Each row is a point. Each copy is the shape, with its points in the same order, turned, moved and blurred by noise. Say if it was mirrored as well.
In the rows, 128 means zero.

Shape, 5 rows:
[[ 80 132]
 [142  75]
 [ 70 132]
 [139 160]
 [184  89]]
Copy 1, 5 rows:
[[176 111]
 [ 92  96]
 [183 111]
 [142 167]
 [ 66 131]]
Copy 1 is: mirrored
Copy 2, 5 rows:
[[ 85 162]
 [165 160]
 [ 71 165]
 [106 100]
 [186 123]]
Copy 2 is: mirrored
Copy 3:
[[ 71 106]
 [151  78]
 [ 68 103]
 [118 150]
 [188 101]]
Copy 3 is: only turned
Copy 4 (5 x 2):
[[126  79]
 [106 168]
 [119  68]
 [180 118]
 [139 189]]
Copy 4 is: mirrored

Shape (6 x 3):
[[105 123 100]
 [154  62 147]
 [113  60 159]
 [177 184 107]
 [127 143 138]
 [ 55 101 104]]
Copy 1, 6 rows:
[[129  82 141]
 [ 76 148 106]
 [ 67 146 149]
 [201 109  86]
 [152 123 139]
 [ 97  69 188]]
Copy 1 is: mirrored
Copy 2 (6 x 3):
[[153  95 109]
 [117  79 194]
 [ 91  69 164]
 [181 176 139]
 [130 130 130]
 [123  56  85]]
Copy 2 is: only turned

Shape:
[[153  94 122 149]
 [165 170  97 102]
 [170 155  61  64]
 [121 149  89 147]
 [ 72 155 162 160]
 [ 87 131 178 166]
 [118 150  77  68]
 [147 127  94 147]]
Copy 1 (8 x 4):
[[112 105 128 171]
 [104 143  69 120]
 [112 121   8 123]
 [140 169  82 164]
 [176 165 153 130]
 [170 141 163 128]
 [152 123  26 120]
 [115 131  93 170]]
Copy 1 is: mirrored
Copy 2 (8 x 4):
[[ 88 104 116 152]
 [109 190  91 160]
 [120 197  51 124]
 [ 69 168 132 135]
 [101 154 214 155]
 [108 125 211 163]
 [124 195  97  96]
 [ 73 141 113 148]]
Copy 2 is: only turned
Copy 3 (8 x 4):
[[115  98  80 174]
 [152 139 154 191]
 [172 105 186 219]
 [109 114 148 148]
 [124 111 113  68]
 [127 114  86  84]
 [165  77 179 167]
 [103 116 123 176]]
Copy 3 is: mirrored

Shape (11 x 6):
[[ 81 100  96 160 119 184]
 [ 85 108 152 139 109 155]
 [141 113 118 127  85 160]
 [144 171 109  99 136 108]
 [130 163 134 100 111  61]
 [142 211  64  78 105  86]
 [104 118 167  84 130 137]
 [ 97 112 171 168 123 144]
 [120 212  61 123 112 187]
 [ 83 126 157 157  75 191]
 [181 203  97  98 136 102]]
Copy 1:
[[106  73 110  95 138 183]
 [ 94  90 150 107 119 135]
 [121 125 132 117  88 186]
 [142 172  89 133 109 102]
 [119 163  96 138  77  77]
 [124 218  42 132 100 112]
 [115 138 159  95 115 107]
 [103  74 151 137 119 119]
 [112 179  62 149 173 189]
 [ 63  96 159 124 124 177]
 [166 205  81 168 111 118]]
Copy 1 is: only turned
Copy 2, 11 rows:
[[118 136  60  93  53 111]
 [106 133 120 104  60 137]
 [178 109 112 122  60 123]
 [182 167 129 129 137 135]
 [163 164 179 133 144 109]
 [231 207 138 143 137  95]
 [136 136 153  79  98 163]
 [ 90 123 118 126  77 145]
 [215 211  58 140  73 134]
 [117 142 109 126  16 145]
 [218 173 131 154 164 137]]
Copy 2 is: only turned
Copy 3, 11 rows:
[[119  95  94 185 138 181]
 [106  94 119 149 111 137]
 [152 116 120 127 116 180]
 [130 180  78  89 138 126]
 [134 171  85  83  87  98]
 [145 180  22  50 121 123]
 [113 113 137 106 137 109]
 [ 82 123 138 156  88 159]
 [103 144  31  85 160 208]
 [ 90  72 123 129 101 202]
 [137 217  69  55 139 147]]
Copy 3 is: only turned
Copy 4, 11 rows:
[[114 107  98 183  79 169]
 [127 104 155 148  88 150]
 [167 115 108 154  68 108]
 [146 155  97 105 141  97]
 [137 111 117  69 142  78]
 [133 167  46  54 125  79]
 [164 116 163 109 115 150]
 [113 101 169 168 106 129]
 [104 215  62 124  70 120]
 [110 119 155 160  35 143]
 [148 189  82  94 143  55]]
Copy 4 is: only turned

Shape (14 x 8):
[[123  91 194  89 167 141  70 136]
 [146  85 112 202 128 142  99  81]
 [106 114 141 130 158 121  69 158]
 [198 144 126  87 136 108 138 114]
 [ 88 107 152 158  75 160  97 116]
 [105 155  91 117 174 130 174  89]
 [ 87 162  86 185  96 119 164  98]
 [138 173 122 169  74 146  65 140]
 [187  93 143 198 139 167 183 130]
 [ 99  95  95  98  81 133 195 194]
 [181  68  94  92 162 156 136 110]
 [178 157  85 105  92 128 146 178]
 [ 93 160 174 186 184 154 146 120]
 [ 70 146 156 145  96 108 178 119]]
Copy 1 (14 x 8):
[[209 138 125 177 162 127 138 149]
 [ 85 161 156 207 105  92 115 120]
 [160 158  94 184 145 127 114 171]
 [118 135 127  95 161 139  94  89]
 [126 166 141 178  65 156 155 151]
 [110  73 102 153  95 128  57 123]
 [ 50 121 121 150  49 141  93 157]
 [104 218 139 158 105 177  99 165]
 [ 49 101 173 183 164 146 147 115]
 [ 77 104  31 132 106 185 177 121]
 [128 119 110 173 155 121 113  47]
 [ 80 159  82 106 150 195 106 108]
 [113  79 154 193 127 150  95 198]
 [ 97  93 122 123  68 150 148 188]]
Copy 1 is: only turned
Copy 2 (14 x 8):
[[ 70 161  87  74 160 100 124 102]
 [106  93 195 157 156 114 104 101]
 [125 130  86 116 162  95 127 123]
 [104 192 121 147 111 189  88 118]
 [ 87 106 131 157 176 129 181  72]
 [168 163 141 135 208 198  93 110]
 [175 123 158 204 194 177 145  80]
 [ 99 130 121 215 145 120 176 137]
 [140 134 222 107 106 164 146 102]
 [167  97  80 118 124 232 172  73]
 [ 92 122 143  92 130 196  72 127]
 [136 147  99 172  95 211 142 139]
 [168 179 176 112 204 112 162 109]
 [165 160 122 156 185 167 172  34]]
Copy 2 is: only turned
